Rows are points. Each table stands for the endless flat space through its points: a line for two points, a plane for three, and so on. The two share one point or none. Which?

First:
[[.10, -.30, .07],
[.18, -.22, -.01]]
Second:
[[-.01, -.05, -.18],
[.29, -.47, .24]]
They share: [.14, -.26, .03]

First:
[[-.20, .40, -.11, .27, -.03, .30, .05, -.19],
[-.12, .12, -.35, .39, .25, .06, -.03, -.47]]
Second:
[[-.09, .22, -.14, .54, .12, .13, .04, -.16],
[-.15, .43, -.14, .27, .00, .19, -.08, -.28]]
They share: no point

First:
[[.56, .28, -.20, -.25, -.18, .35, .09, .06, -.13, .38, .14],
[.20, -.08, -.36, -.33, -.38, .11, -.07, -.30, -.25, .02, .26]]
Second:
[[.31, -.01, -.36, -.28, -.54, -.03, .04, -.31, -.19, .03, -.17],
[.13, .02, -.39, -.47, -.25, .23, -.07, -.22, -.28, .13, .15],
[.37, -.09, -.35, -.17, -.52, .00, .10, -.34, -.16, .09, .05]]
They share: no point

First:
[[.09, -.22, .24, .35, -.15, .20, .14, -.37, .10, -.24, -.14, .12, .25, .20, .01, .06, .12, -.01],
[.05, -.21, .20, .38, -.10, .25, .22, -.44, .08, -.23, -.13, .17, .21, .16, .03, .00, .06, .02]]
Second:
[[.24, -.43, .61, .41, -.29, .17, -.17, -.23, -.08, -.57, -.49, .05, .32, .08, -.24, .27, .32, .10],
[.12, .05, .13, .11, -.29, .05, .13, -.11, .46, -.03, .05, -.13, .20, .38, .06, -.03, .14, -.26]]
They share: no point

First:
[[.43, -.21, .27, .31, .02, .23, .22, .16, -.07, -.28, -.05, .38, -.28, .07, .45, .02, .35, .02, -.26, -.20, -.45, -.15, .15, -.32],
[.38, -.20, .18, .30, -.01, .20, .25, .13, -.04, -.24, -.07, .30, -.26, .10, .41, -.01, .29, -.02, -.28, -.23, -.40, -.15, .19, -.30]]
Second:
[[.31, -.48, .00, .01, -.07, .05, .37, -.05, .08, -.19, -.32, .47, -.34, .55, .27, -.13, .32, -.19, -.20, -.17, -.39, .00, .18, -.65],
[.17, .00, .00, .51, .05, .19, .21, .27, .02, -.19, .04, -.13, -.12, -.07, .29, -.05, .04, -.05, -.36, -.49, -.21, -.26, .26, .01],
[.26, -.44, .00, .08, -.01, .06, .33, .03, .09, -.21, -.28, .39, -.31, .50, .24, -.13, .28, -.18, -.20, -.25, -.36, -.03, .16, -.58]]
They share: [.28, -.18, .00, .28, -.07, .14, .31, .07, .02, -.16, -.11, .14, -.22, .16, .33, -.07, .17, -.10, -.32, -.29, -.30, -.15, .27, -.26]

First:
[[.03, -.21, -.08, -.03, -.26, .03, -.31, -.08, .21, -.03, -.10, .03, .18, -.19, .33, -.19, .08, -.08, .35, .18, -.28, -.25, .29, .10],
[-.06, -.18, -.29, -.30, -.02, .09, -.22, -.29, .42, .00, -.16, .27, .42, -.22, .06, -.22, .20, -.32, .26, .33, -.40, -.04, .29, .25]]
Second:
[[-.15, -.23, -.36, -.08, -.10, -.05, -.22, .15, .28, -.01, -.03, .04, .66, -.27, .49, .06, .17, .10, .41, -.08, -.04, .15, .42, .52],
[-.09, -.11, -.12, -.08, -.10, .01, -.28, -.09, .10, .23, -.27, .28, .30, -.09, .13, -.24, .23, -.26, .47, .34, -.40, -.27, .00, .22],
[.00, -.17, .03, -.23, -.19, .13, -.40, -.27, .25, -.04, -.21, .19, .03, -.06, .01, -.33, .11, -.35, .32, .58, -.64, -.39, .12, -.05]]
They share: no point

First:
[[-.06, .19, .43, -.31, -.19, -.10, -.35, -.09, -.21, .01, -.16, -.22, -.48, -.01, -.44, .01, .11, .02, .18, -.22, .02, -.17, -.34, .44],
[.13, .05, .18, -.30, .03, -.14, -.63, .17, -.11, -.13, -.32, -.09, -.33, -.31, -.51, .30, .29, .01, .45, -.05, .10, .01, -.27, .42],
[-.01, .21, .41, -.23, -.26, -.03, -.28, -.14, -.16, -.03, -.12, -.26, -.39, .02, -.37, -.04, .08, .00, .12, -.15, .03, -.23, -.29, .37]]
Second:
[[.10, .19, .42, -.24, -.37, -.03, -.31, -.17, -.10, .01, -.02, -.39, -.22, -.06, -.34, .01, .04, -.07, .05, -.08, .19, -.32, -.14, .24],
[.07, .40, .15, -.06, -.37, .18, -.31, -.38, -.07, -.17, -.20, -.15, -.04, -.09, -.43, -.20, .04, -.19, .14, -.26, -.05, -.23, .04, .48],
[.05, .15, .50, -.31, -.44, -.07, -.33, -.16, -.20, .15, .06, -.54, -.20, -.11, -.32, .06, .04, -.05, -.05, -.11, .31, -.43, -.13, .22]]
They share: no point

First:
[[.13, -.07, .12, -.39, -.03, .15, .20, -.28, -.16, -.02, -.06, -.18, -.15, -.01, -.15, .06, -.32, -.14, -.26, -.01, -.29, -.21, -.25, -.20],
[.21, -.12, -.01, -.32, -.05, .24, -.08, .03, -.08, -.19, -.34, -.25, -.11, -.11, -.37, .11, -.20, -.53, -.01, -.04, -.38, .00, -.18, -.04],
[.21, -.16, .07, -.32, .03, .16, .40, -.49, -.08, -.03, .14, -.17, -.07, .01, -.05, .15, -.36, .07, -.45, .00, -.18, -.28, -.38, -.24]]
Second:
[[.39, -.12, .20, -.54, .11, .38, .23, -.45, .04, -.20, .06, .05, .13, -.08, -.30, -.12, -.45, -.50, -.37, -.27, -.45, -.08, -.32, .01],
[.36, -.13, .13, -.46, .08, .35, .18, -.38, .04, -.18, .00, -.03, .08, -.07, -.31, -.03, -.36, -.43, -.30, -.18, -.37, -.09, -.33, -.01]]
They share: no point

First:
[[-.08, -.27, -.36, .08, -.02, -.24, .14, -.08, .23, .27, -.10, .01, -.31, .21, .20, -.27, .13, -.09, .12, .05, .23, .18, -.43, .44],
[-.07, -.28, -.32, .07, -.08, -.22, .22, -.01, .27, .32, -.06, -.08, -.37, .27, .14, -.31, .08, -.17, .19, .12, .31, .22, -.46, .44],
[-.07, -.30, -.33, .03, .04, -.22, .12, -.19, .10, .25, -.18, .07, -.23, .18, .17, -.29, .13, .04, .08, .06, .13, .12, -.34, .37]]
Second:
[[-.15, -.32, -.24, -.10, .01, -.12, -.05, -.41, -.13, .26, -.26, .12, -.14, .23, .19, -.38, .06, .21, .12, .16, .04, .13, -.24, .28],
[.01, -.40, -.44, .26, .13, -.20, .31, -.21, .23, -.02, -.46, .20, -.46, -.01, -.09, -.10, .22, -.07, -.08, -.16, -.16, -.07, -.24, .56]]
They share: no point

First:
[[.03, -.37, -.45, .08, .04, .25, -.53, -.29, .16, .11, -.58, -.01, .33, -.27, .03, .49, .00, -.30, -.01, -.14, .08, -.31, .59, .30],
[-.02, .17, -.27, .43, .04, .02, -.08, -.32, -.31, -.06, -.26, .06, .32, .03, .32, -.12, -.39, -.05, .20, -.06, -.20, -.34, .11, .08],
[-.20, -.51, -.45, .08, .09, .35, -.43, -.14, .29, .21, -.48, -.12, .32, -.31, -.20, .59, .17, -.41, .17, -.29, .04, -.14, .52, .31],
[.00, -.19, -.41, .22, .07, .17, -.37, -.34, -.03, .07, -.52, .00, .32, -.19, .12, .29, -.15, -.17, .07, -.07, -.04, -.30, .42, .25]]
Second:
[[-.06, -.37, -.43, .32, .09, -.06, -.37, -.27, .19, -.03, -.33, .09, .38, -.12, -.07, .41, -.32, -.54, .22, -.40, -.21, -.15, .20, .08],
[-.07, -.41, -.42, .30, -.10, -.02, -.51, -.29, .22, -.13, -.31, .05, .23, .06, -.04, .42, -.28, -.60, .27, -.37, -.28, -.19, .20, .15],
[-.12, -.13, -.28, .14, -.25, .31, -.40, -.15, .01, -.04, -.29, -.12, .13, .11, .13, .19, .05, -.28, .19, -.14, -.06, -.37, .36, .25],
[-.10, -.21, -.26, .20, -.37, .49, -.53, -.19, .07, -.13, -.14, -.05, -.02, .29, .32, .10, .16, -.32, .34, -.11, -.11, -.39, .47, .45]]
They share: [-.09, -.17, -.33, .22, .02, .19, -.27, -.17, .04, .05, -.30, -.01, .33, -.11, .07, .23, -.08, -.30, .17, -.24, -.04, -.27, .33, .16]

First:
[[-.12, .66, .19, .03, .45, -.21, -.03, -.56, .05, -.06, -.08, -.14, .16, .33, .04, -.04, -.81, -.47, -.41, -.47, -.10, .16, .24, .03],
[-.25, .07, -.05, -.04, .08, -.29, -.03, -.09, .31, -.61, .04, -.09, .02, .62, -.02, .49, -.13, .04, -.15, .04, -.24, .14, -.14, .46],
[.04, .34, -.13, -.01, .53, .07, .29, -.20, .01, .10, -.12, -.42, .00, .05, -.12, -.04, -.49, -.31, -.05, -.23, -.10, .08, .04, .27],
[-.27, -.11, -.04, .07, .17, -.14, .19, .20, .12, -.52, .06, -.26, -.14, .35, -.17, .54, .24, .23, .00, .35, -.03, .18, -.13, .50]]
Second:
[[-.29, .21, .20, -.04, .15, -.36, .04, -.12, .37, -.42, .15, -.01, -.18, .21, .07, .40, -.44, .14, -.38, .02, .14, .38, -.05, .46],
[-.19, .23, .06, .00, .27, -.20, .10, -.14, .19, -.30, .03, -.17, -.06, .27, -.03, .28, -.34, -.04, -.22, -.04, -.02, .22, -.01, .36]]
They share: [-.14, .24, -.01, .02, .33, -.12, .13, -.15, .10, -.24, -.03, -.25, .00, .30, -.08, .22, -.29, -.13, -.14, -.07, -.10, .14, .01, .31]

First:
[[.01, -.08, .25, -.22, -.21, -.37, .35, .12, .34, .31, .13, .14, -.21, .01, -.10, -.41, .27, .06, -.26, .14, .05, .30, .41, .00],
[.04, -.08, .23, -.24, -.19, -.44, .43, .14, .30, .23, .17, .06, -.29, .02, -.09, -.47, .31, .08, -.21, .13, .11, .32, .44, .02],
[.13, -.05, .29, -.27, -.25, -.40, .47, .20, .39, .32, .17, .09, -.27, -.02, -.08, -.48, .29, .09, -.25, .11, .20, .35, .47, -.04]]
Second:
[[-.18, -.12, .15, -.15, -.04, -.29, .07, -.08, .27, .30, .08, .18, -.14, .02, -.07, -.26, .17, -.08, -.21, .28, -.33, .29, .33, .16],
[-.28, -.16, .19, -.09, -.22, -.33, .15, .00, .21, .28, .02, .30, -.04, .12, -.21, -.28, .29, .08, -.35, .12, -.17, .11, .25, .00]]
They share: [-.23, -.14, .17, -.12, -.13, -.31, .11, -.04, .24, .29, .05, .24, -.09, .07, -.14, -.27, .23, .00, -.28, .20, -.25, .20, .29, .08]

First:
[[.03, -.07, .15, -.13, .42, -.09, -.11, .03, .32, .03, -.25, -.23, -.19, -.13, .07, .05, .07, -.16, -.02, -.06, -.17, .30, .45, -.07],
[.01, -.13, -.11, -.25, .30, -.19, -.11, .07, .12, .07, -.13, -.33, -.29, -.19, .15, .25, .11, -.20, -.10, -.24, .03, .04, .19, -.09],
[.19, .02, .13, -.25, .48, -.25, -.14, -.20, .27, .19, -.10, -.12, -.23, -.16, .06, .10, -.13, -.26, -.07, -.18, -.15, .22, .43, -.24]]
Second:
[[.06, -.33, -.28, -.21, .24, -.41, -.16, -.01, .10, .30, -.19, -.48, -.35, .07, .04, .39, .02, -.25, -.14, -.58, -.04, .14, .11, -.33],
[-.04, .15, -.10, -.10, -.04, -.23, .16, .14, .02, -.07, -.03, -.19, -.03, -.14, .01, .04, -.19, .07, -.30, -.15, .09, .02, .43, -.32],
[-.03, -.42, -.57, -.43, .30, -.57, -.38, .17, .32, .44, -.29, -.52, -.40, .06, .06, .39, .33, -.16, -.24, -.74, .02, .05, -.18, -.18],
[-.18, .13, -.46, -.39, .00, -.41, -.08, .41, .30, .04, -.13, -.18, -.05, -.21, .04, -.03, .20, .25, -.46, -.28, .20, -.14, .09, -.09]]
They share: no point

First:
[[.10, -.28, -.07, -.13, -.33, -.34, -.24, -.11, -.05, .07, .11, -.23, -.07, -.26, -.18, -.02, -.16, -.30, -.10, -.21, .00, .26, -.35, -.01],
[.15, -.41, .13, -.03, -.35, -.39, -.16, .01, -.19, .05, .11, -.33, -.22, -.29, -.10, -.20, .05, -.33, .00, -.08, .27, .25, -.56, -.17],
[.11, -.09, -.31, -.07, -.51, -.51, -.28, -.23, .05, .29, -.17, -.25, -.18, -.01, -.26, -.12, -.35, -.45, -.44, -.12, -.21, .41, -.04, .07],
[.17, -.14, -.30, -.24, -.33, -.29, -.33, -.21, -.01, .11, .18, -.17, .06, -.29, -.16, .16, -.36, -.23, -.05, -.30, -.30, .26, -.14, .13]]
Second:
[[.06, -.27, -.01, -.13, -.23, -.34, -.15, -.17, -.05, -.22, .01, -.21, -.29, .21, .01, .41, -.15, -.17, -.17, -.18, .15, .02, -.55, .13],
[-.03, -.27, .05, -.07, -.32, -.28, -.12, -.20, .22, .02, .04, -.18, -.02, -.15, -.11, -.13, -.45, -.17, -.38, -.33, -.24, .11, -.37, .10],
[.01, -.32, -.21, -.46, -.40, -.32, -.50, -.25, -.18, .13, .34, -.33, .12, -.23, -.38, .33, .20, -.44, .17, -.22, .10, .28, -.30, -.18],
[.06, -.26, .09, .02, -.31, -.30, -.09, -.16, .11, -.17, -.01, -.10, -.27, .13, .00, .19, -.36, -.14, -.32, -.25, -.03, .09, -.54, .21],
[.02, -.28, -.07, -.35, -.34, -.32, -.28, -.23, -.10, .06, .19, -.37, -.04, -.11, -.24, .29, -.04, -.41, -.10, -.18, .04, .07, -.41, -.07]]
They share: no point
